Each row is a point. The ring and each string are closed loops that go straight from each point to the next, and from the last back to the first. Before rounding, they use only three directions, however many columns there are. How many times does the string pass through the ring? Passing back the other way cancels.

Ring (10 x 4)
[[ 34 -31 -38 -41]
 [ 29   5 -45 -30]
 [  2  38 -44 -15]
 [-31  51 -37  -3]
 [-70  40 -21   3]
 [-81  12 -10  -3]
 [-72 -22  -4 -14]
 [-50 -48  -5 -27]
 [-12 -64 -15 -39]
 [ 14 -59 -25 -44]]
String (7 x 4)
[[  27 -101  -58  -40]
 [ -19  -56  -50  -19]
 [ -20  -29  -37  -20]
 [   9  -56  -49  -30]
 [   1   -5  -18  -33]
 [  36   -5  -14  -49]
 [  56  -42  -28  -56]]
Times through: 1

Ring (10 x 8)
[[ 76  29  36  49  -1   9  -4  -8]
 [ 47  54  17  27   8  12 -19 -11]
 [ 13  48  -2   2  17  11 -27 -12]
 [-14  27  -9 -14  26   8 -27 -12]
 [-33 -17  -7 -23  33   2 -19 -12]
 [-23 -50  -2 -17  27  -2  -8  -8]
 [  0 -64   2  -5  16  -3  -1  -4]
 [ 38 -63  10  17   0  -2   6   1]
 [ 68 -41  23  38  -8   1   9   1]
 [ 81  -2  36  51  -7   6   5  -4]]
String (22 x 8)
[[ 35  17   9  17   8   7 -14  -7]
 [ 28  25  44  30  27   7  -7 -18]
 [ 58  59  49  48  16  12 -10 -18]
 [ 73  58  59  59  13  12  -5 -18]
 [ 52  27  67  53  24   8   2 -21]
 [ 34   2  39  30  19   5  -2 -14]
 [ 60   7  11  29  -5   7  -7  -2]
 [ 88  12  14  44 -18   8  -4   1]
 [121  17  31  67 -27  10   4   2]
 [100  13  59  71  -6   8  10  -8]
 [ 72  10  73  64  15   6  10 -17]
 [ 33  -1  39  29  20   4  -1 -14]
 [ 54   8  10  26  -2   7  -9  -3]
 [ 84  32  -1  36 -20  11 -14   2]
 [ 86  53  11  43 -15  13 -15  -2]
 [ 58  31   1  25  -6  10 -16  -3]
 [ 30   4  15  17  12   6 -10  -9]
 [ 28  28  34  25  23   8 -10 -16]
 [ 29  67  43  31  29  12 -17 -22]
 [ 44  85   9  23   9  16 -29 -12]
 [ 55  81 -14  17  -7  17 -33  -4]
 [ 53  44 -19  13 -11  12 -25   0]]
Times through: 0
String (12 x 8)
[[ 41  70  38  35  21  13 -18 -19]
 [ 34  28  54  37  28   7  -4 -20]
 [ 78  47  63  63  11  11  -1 -17]
 [105  37  46  68 -11  11   1  -7]
 [ 91  19   5  42 -23  10  -8   4]
 [ 96  28  15  49 -20  11  -7   1]
 [ 95  55  45  63  -5  13  -5 -10]
 [ 61  61  49  49  15  12 -10 -18]
 [ 62  79   1  27  -4  16 -28  -7]
 [ 44  38 -16  10  -6  11 -24  -1]
 [ 39  58 -16   8  -1  13 -30  -4]
 [ 40  81  -1  16   7  16 -31 -10]]
Times through: 0

Ring (8 x 9)
[[ 81   3  24  15   3 -60  12  19 -10]
 [ 35  27  19  10 -27 -25   1  23   7]
 [-12  29   6   8 -36  15  -6  19  23]
 [-55  15  -5   8 -36  49 -10  12  34]
 [-66 -16 -11  10 -19  58  -7   3  33]
 [-27 -30  -8  16   6  31   1  -1  21]
 [ 15 -29  -2  20  21   0   8  -1  10]
 [ 67 -16  13  21  22 -44  14   7  -5]]
String (21 x 9)
[[ 19   1  -8  26  20   4   7  -3  19]
 [ 14 -17   8  13  -2  -7   4  10   7]
 [ 36   2 -10  31  34  -4  11  -8  18]
 [ 95 -10  -7  42  71 -44  24 -15   3]
 [ 83 -44  36   6   4 -75  14  24 -28]
 [ 94 -29  39   6  -1 -83  14  28 -28]
 [ 49 -26  37  -3 -28 -53   5  33 -18]
 [ 37  13   4  21   6 -15   7   7  12]
 [ 79  36   8  27  14 -43  11   8   7]
 [ 60  39   1  28  14 -25   9   4  15]
 [ 21  -8  23   3 -28 -23   1  25  -1]
 [ 42 -16  45 -10 -50 -54   0  43 -19]
 [ 64  -8  46  -6 -42 -69   3  42 -22]
 [ 39 -10  28   3 -25 -38   3  27  -7]
 [ 56  22   1  28  20 -23  10   2  13]
 [108  17  10  32  38 -64  19   3  -3]
 [121 -19  26  22  35 -88  22  12 -23]
 [ 54 -53  37  -2 -14 -59   8  29 -25]
 [ 24  -9   4  18   7 -10   6   6   9]
 [ 42  11 -23  43  57   3  15 -20  26]
 [ 35  -4 -18  37  51   2  14 -17  21]]
Times through: 2

Ring (8 x 11)
[[ 36   6 -13  26  24  24  10 -39 -39  -4 -48]
 [ 18  55   5  -5  52  11  39 -44 -45 -13 -48]
 [-31  86  28 -46  46 -25  61 -27 -42 -10   7]
 [-49  77  18 -50  24 -32  54 -16 -30  -3  37]
 [-57  30 -11 -29 -22 -28  22   1  -9  12  70]
 [-38 -24 -14  -1 -51 -23  -6   8  -9  22  76]
 [  8 -62  -2  31 -45  -7 -21  -3 -28  21  36]
 [ 33 -35 -10  37  -9  15 -10 -25 -36   8 -18]]
String (13 x 11)
[[ -26  -45   49   -6  -47  -49    2   13  -42   24   83]
 [  -1 -115   32   35  -85  -36  -37   21  -37   36   87]
 [  30  -78  -32   56  -47   18  -37  -11  -20   20    9]
 [  35  -25  -56   48   -7   40  -18  -32  -15    5  -35]
 [   3   16  -25    9    7   12   11  -26  -22    1   -9]
 [   5   13   33   -5   15  -16   26  -22  -51    1    2]
 [  12   53   43  -18   53  -11   49  -38  -62  -12  -31]
 [ -12   46   59  -33   33  -34   50  -22  -60   -4   11]
 [ -42   96   90  -73   57  -60   84  -20  -69  -11   28]
 [ -68  113   15  -70   38  -36   70  -18  -24   -8   41]
 [ -59   70  -38  -36    2  -11   33  -12    2    2   44]
 [ -21   24  -28   -5   -4    0   14  -17  -13    5   20]
 [ -22    0   25  -12  -14  -30   18   -5  -36   11   47]]
Times through: 2
String (27 x 11)
[[  -7  -20  -13   13  -25   -5   -3   -9  -21   13   30]
 [  -2  -47   26   13  -36  -25   -5    0  -39   19   47]
 [  12  -91   40   31  -57  -29  -23    7  -47   27   56]
 [  27 -109   12   53  -65   -9  -40    3  -38   28   40]
 [  29 -112   37   47  -62  -21  -34    5  -51   28   44]
 [   3  -42   45    9  -26  -31    3   -3  -51   16   40]
 [  -6   -5   11    2   -9  -14   11  -13  -35    9   23]
 [   6  -24  -39   28  -24   15  -13  -16  -13   12    9]
 [  13  -67  -47   49  -53   17  -36   -7   -8   22   23]
 [   4  -97    2   40  -73  -16  -36   10  -26   31   63]
 [ -10  -84   25   22  -70  -34  -24   15  -33   30   80]
 [ -16  -21   35   -5  -24  -34   10    0  -41   15   53]
 [ -15    2  -20    3  -16   -3    6  -12  -17    9   26]
 [ -24   -9    3   -4  -27  -21    6   -3  -24   14   50]
 [ -40  -27   45  -18  -44  -54   10   14  -37   22   92]
 [ -67  -23    4  -21  -67  -49    0   24   -7   28  121]
 [ -63    7  -50  -14  -50  -16   -1    8   15   20   86]
 [ -50   23  -66   -8  -32    1    2   -4   17   13   55]
 [ -34   19  -30   -9  -18   -7   11   -9   -7   10   41]
 [ -30    6   23  -18  -15  -32   20   -3  -33   11   53]
 [ -49   -5   37  -28  -35  -52   19   11  -32   19   90]
 [ -47  -14   46  -26  -39  -57   17   14  -36   20   94]
 [ -22    4   11   -9  -14  -22   15   -7  -29   10   41]
 [ -26   -1  -27    1  -27   -6    2   -6   -9   13   42]
 [ -28  -23  -55   15  -50    3  -17    0    7   20   54]
 [ -24  -55  -45   25  -69   -4  -30    8    3   27   68]
 [ -10  -23  -48   23  -36   10  -15   -9   -3   15   29]]
Times through: 0
